Rows are points. Examples show where two turns around zero, p and q, send a point. Write where each new point lands after one turn and then the other. Backwards means that the second turn is done in reverse. Each puzzle has new turns, and all numbers are rounded.

Turn p:
[  0  -7 -30] -> [  9  -2 -29]
[35 -8 36] -> [ 22 -16  43]
[-30  39  -5] -> [-27  41  -7]
[-28   3  21] -> [-33   1  12]
[ 24 -28 -22] -> [ 30 -25 -18]
Turn q:
[ 21 -18 -31] -> [ 20  -7 -36]
[ 27 -11  -7] -> [ 27  -5 -11]
[-9 31  8] -> [-12  27  15]
[20 -4  7] -> [21 -2  4]
[-76 -11   7] -> [-73 -24  10]
[17 14 17] -> [17 13 19]
Where do these land?
p, then q: [ 10 -35 -14] -> [ 16 -26 -24]
q, then p backwards: [24 25  7] -> [22 28 -1]
p, then q: [22 -5 43] -> [ 14 -22  41]
q, then p: [-12 -11 -28] -> [ -4   0 -32]
q, then p backwards: [-45  27  -8] -> [-47  21  13]

Turn p:
[-30 -20  31  37  55  12] -> [-39 -14  38  24  53  16]
[ 64  28 -62   1 -40  41] -> [ 63  43 -64  22 -29  28]
[-25   0  21   1 -55 -39] -> [-18 -23  15   0 -59 -34]
[-25  29   6 -13 -32 -51] -> [-22   5   1 -15 -40 -54]
[-16 -41 -29  -9  36  15] -> [-18 -26 -26 -16  38  32]
[ 17  11  18 -12  12  51] -> [22 30 23 -6 11 40]
[ 15 -40  14   4  48   3] -> [ 11 -32  15  -1  53  13]
[  0  33   2  -9 -25 -32] -> [  1  17  -2  -6 -29 -41]
Turn q:
[ -1  26 -39  31 -22   8] -> [  2  33 -32  30 -25  -9]
[ 19 -34   0 -34  -9 -34] -> [ 23 -42   5 -30  -7 -25]
[17 54 43 38 -9 35] -> [ 9 66 43 28  3 28]
[-30  25 -25  -3 -32  43] -> [-24  39 -31  -9 -34  26]
[52 12  9 29 36 76] -> [45 32 -4 31 40 72]
[-19 -21   2 -29  39 -54] -> [-23 -45   3 -21  36 -42]
[-29 -42   8   4 -12 -29] -> [-25 -47  12   3 -22 -14]
[ -9 -20   3 -37   8 -44] -> [ -8 -36   6 -33   9 -36]
Where do these land?
p, then q: [-13  -6  51  15 -24 -18] -> [ -8 -20  53   5 -26   0]
p, then q: [11 -6 27 23 50  2] -> [ -8 -10  25  21  51  11]
p, then q: [-68   1 -39 -29 -17 -41] -> [-54 -21 -39 -40 -37 -33]
q, then p: [-17 -35 -41 -12  19  29] -> [-12 -12 -49  -5  10  42]
q, then p: [-11  15 -43  25   1  13] -> [-18  18 -39  28  -4  -4]
q, then p backwards: [ 56 -32 -13 -10   1   0] -> [ 57 -31  -3 -13  -8  -3]
q, then p: [ 42  63  59 -12 -31  15] -> [ 42  63  61 -14 -13 -26]

Turn p:
[-15   7 -14  21  46   9 -28  49  -7] -> [ -2   2 -18  16  56   4  -6  48 -16]
[-18 -37  15 -31   2   2  51 -23 -33] -> [ -7 -11  31 -43 -11 -23  41 -28 -31]
[ 40  10 -26  20   9  -3  10  14  31] -> [ 37  10 -12  28  10  28  14   1  25]
[ 11  41  35 -46 -34 -10  29 -43  -5] -> [-10  38  42 -36 -59   9 -11 -26  12]
[-30   8  10  27 -11  20   7 -13  -3] -> [-38  -7   1  20 -17   5   8   3 -17]
[-34 -30  -1  -4  36 -16 -29   3  30] -> [-22 -22   3   5  50 -32  -4   4  28]
[-11  40 -36  -1 -24  38 -38 -24  -9] -> [-40  10 -52 -12 -17  39 -27  -2   3]
[-20 -12 -30  22  -6 -32 -12  30   7] -> [  7   4 -36  25  13 -38   8  17   8]
[ 34 -29  16   0   7  11 -16  57  21] -> [ 50 -40   8   6  17   4 -10  41  11]
[ 44   2  30  -7 -26 -19  25 -49 -31] -> [ 25  16  32  -9 -43   5 -14 -57 -23]
Turn q:
[-15  18  35  23 -25 -19   0 -29 -32] -> [-29  17  32  12 -37 -19  16 -21 -20]
[ 45  -4  -4 -38 -34  22  41  -9  30] -> [ 22 -14   2 -48 -10  58  30  -2  22]
[  4   8  40  32  36  13  -4  27 -37] -> [ -4  12  19  39   4 -19  14  49 -35]
[ -5 -33 -21 -21 -39  30 -12  -4  10] -> [  0 -24  -9   0  -5  51 -29 -23   6]
[-27 -30 -13 -42   1 -38 -30  -8 -30] -> [ -6 -42  -4 -20 -11 -34 -49 -22 -24]
[-9 47 18 42 37 17 -8 40 50] -> [ -3  53   5  33  33 -14   6  50  50]
[ 36  25 -21  -1  32 -25 -33 -23  -1] -> [ 50  33  -1 -18  12 -34  -9 -15 -13]
[ -6 -24  -9  17 -10 -16 -22  40  39] -> [ 16 -23  -8  34   4  -7 -19   3  50]
[ -8  42  -5  39 -32 -15  32 -12 -40] -> [-28  34 -20  11 -50 -13  42 -15 -16]
[ 25 -31 -35 -26  29  -6  -1 -37  36] -> [ 37 -18  -7 -36  52   4  -2 -36   6]
[-15  -1  13  12  20  10  12  18   1] -> [-17  -2   0  15  16  -5   8  25   1]
[-24 -17   1 -38 -15  27  26  -1 -25] -> [-37 -28  -9 -24  -8  32  -8   8 -24]
Where do these land?
q, then p backwards: [  9  37  -3 -15  48 -45 -29   8  45] -> [  0  -7  -1 -50  15 -68 -20  31  14]
q, then p: [-52   3   4   7 -11  -1  45  -6 -12] -> [-48   1 -10  -6  -3 -34  38   6  -2]
q, then p backwards: [-31   9  15 -17 -14  26  13  20 -48] -> [-35  27  16  14 -23  40  -9   6 -26]
q, then p: [-18 -45  -6 -21 -24  29 -10 -28 -36] -> [-33 -40 -16 -23   3   2 -18 -25 -45]
q, then p backwards: [ 36 -25  13  10  34   5  -5  -3  18] -> [ 25 -24   6   6  39  -7  13  26   7]
q, then p backwards: [ -5 -34  14 -22 -33 -28  16   1 -38] -> [-10 -38  26   3 -42  33   8 -15 -12]
q, then p: [ 54   9 -76  45  12  32   1   0   7] -> [ 30  37 -39  13  15  80  26 -26  -6]
p, then q: [-35 -16   6 -10 -33   7   0  30   1] -> [ -4 -44 -20   4 -26 -10  -7   3  22]
p, then q: [ 38  28  18  -8   9  -4  -1 -20  43] -> [ 8 33 42  8 19 30  0  3 27]
q, then p backwards: [  3  34  15  31  13 -22 -30  -2  19] -> [ -2  18  11   0   5 -59  10   5  15]

Turn p:
[-24  14 -41  16  -9  21 -22 -32  37  42  -9] -> [-27  43 -23  16  -9   9  22 -48  17  36 -10]
[ 33  -2  26  27 -23  -4 -39 -18  21  35  43] -> [ 13  -4  31  -5  10  25  22 -41  -8  38  53]
[ 20  34 -46  17  44 -21  -7  24 -16  56 -44] -> [ 38  43 -21 -10  66  -9  17 -18  16   8 -56]
[ 41  38  20 -44 -44 -24 -15 -17  -7 -37   7] -> [ 33   6  -1 -35 -34 -21 -22  -3 -64  -7  36]
[-47  45  44  32 -15  11 -14  10  31  25 -45] -> [  8  81  24  36 -11  37 -25  15  20  18   2]
[-33 -56  21 -36   9  57  21   3 -34 -15  16] -> [-61 -54  -9  -8 -12  45 -21  27   5 -32 -11]
[ 16  -3 -39 -22  11  60  15  10  11 -25  41] -> [-56 -16 -38 -30   1  -9  44  25 -10  -7  16]
[-31  41   3  -4  -4  32 -15  -5 -36 -31  11] -> [-37  29 -16   6  10  -1 -31   6 -21 -40  27]
[  3  18   4 -21  45 -41  26   2 -23  -8   0] -> [ 21  -2  25 -21  12 -30  -1   3   0 -48 -31]
[-12 -56  38  27  41 -33  -4   6  20 -44 -65] -> [ 51 -26   5  17 -28  -6 -39  31  89 -11  -7]
[ 41 -21 -42  16 -22 -16  47 -28 -16  29  11] -> [ 22 -40 -18  28   5  -6  54 -31 -34   5 -27]
[ -4 -53  13  -8 -32 -42   7  45  13 -27  34] -> [ -4 -62  41   6 -10 -33 -19  34  -8  40   8]
Turn q:
[ 17  37  27  39   6  35  -1 -40 -35  -8 -10] -> [ 11  -6  40  46 -15  21 -27  10 -42  19  25]
[-28   2 -20  33 -62 -12 -54  21 -26  12  22] -> [-40 -54  10  -8 -25 -12 -18  17  51  47  -2]
[ 26 -40  57  -4  62   2   7   1 -30  23 -10] -> [ 42 -13  17   3  42 -36   2  35 -54 -39  -2]
[-12  -4   6  -5   7  24   0 -11  -5  14  55] -> [ -8  -9 -15  -7  21  -5  -5   9  -2   6  56]
[-21 -39 -18 -69  30  19  34 -38 -36   9  46] -> [-15 -10 -70 -23  12  -8  41  11 -59 -19  53]
[ 19  -4   7  27   9  12 -23 -21  39   0 -28] -> [ 20   0  22  13  20   4 -28 -44  -6   8 -20]
[-36  -4  26  20  27   4  22   6  26  24 -50] -> [ -6  23  60 -31  25   2  10 -16 -25 -13 -22]
[-10 -30 -30  -4   8  -1  18 -26   1  60  -7] -> [-24   6 -11 -13  34 -30  32 -15 -34  35  -7]
[-13  44  -3 -26  -4 -56 -22  39  18 -69 -18] -> [  0  27 -17 -23 -58  29 -37  11  46 -45 -44]
[-33 -18 -10  18 -60  10   4  66 -16 -54  17] -> [-31 -45  18   1 -40  19  34   8  76 -31  12]
[  1   6 -53 -24 -25  24 -10 -24 -31 -43  42] -> [-29 -29 -63  29 -34  31   2  -5   5   7  34]
[ 69  43  26  -7  -5  30  -1  44  56  14 -65] -> [ 81  39  34  19  33  53   5  -4  30  18 -54]
[-12  -1 -27  19  36 -76  13   8   9  10  15] -> [-43  46 -14  -6   2 -57 -19   9   9 -20 -25]
[ 32   9  11 -16 -29 -15  13 -25  30   8  -9] -> [ 42  26  -9  -1 -18 -10   7 -26   3  27  -4]
Where do these land?
q, then p backwards: [-27 -21   5  -3  29 -25  -5  39   0  12 -37] -> [ -9   9  -7 -39  45  -9  30  23 -16  12   8]
p, then q: [ 30  48  18 -17  19 -43 -37  -4 -44 -45   5] -> [ 30  -6 -66  16 -31 -11 -54  30   2 -30  -2]
q, then p: [-65 -27 -54  34   6  -7  38 -59  18  13   9] -> [-47  13  39  41 -23 -10 -29 -61 -15 -53 -28]
p, then q: [ 11 -12  46  43 -57 -18  10  34  16  13 -10] -> [ 26 -18  43  33  47 -26   2  38  21  26  17]
p, then q: [ 38  -2 -49  20 -29 -24 -35  17 -19 -29  -9] -> [-26   8 -48  24  22 -54 -15  18  -5  14 -26]
p, then q: [ 29 -25 -52  -6  38  -1  52  33 -12  46 -45] -> [  3  32  11  21  28  19  52 -19 -32 -23 -80]
p, then q: [-58 -19  24   0  43  28 -17   0  20  25  -6] -> [  7   8  32 -47  18  46 -20 -43   9   1  13]
p, then q: [ 33  -7  47   1  29 -26 -21 -34 -41 -16  18] -> [ 46 -28 -41  21  -8  -9 -23 -21  -7 -38  32]
q, then p backwards: [  7  60 -23 -49  -8  29 -20 -38  -3  17  32] -> [ 24  -2   4   1 -56  55 -49  15   8   7 -34]
p, then q backwards: [ 12 -30  17 -35   0 -14  -6 -23  12   6  36] -> [-44 -20  19   5 -34  10 -12 -16  -1  -9 -17]
p, then q: [-13 -21 -19  26  26   5 -10  23 -29   9  43] -> [-23   7   8 -22  31 -20 -15 -14 -25 -47   7]
q, then p: [-21 -19 -39   8 -35  11  -5   1 -35 -12 -53] -> [ -7 -19 -15  53 -29  43 -17  11   5   4 -36]
q, then p: [28 23 42 -7 -9 48 16 -7 67  8  7] -> [ 14  13   3 -48   1  27  63 -20  -9 -27  43]
q, then p: [ -3  52  37 -14 -53  36  42  19  51 -48  10] -> [-20  24   1 -21 -46  32  66  17 -45   8  65]
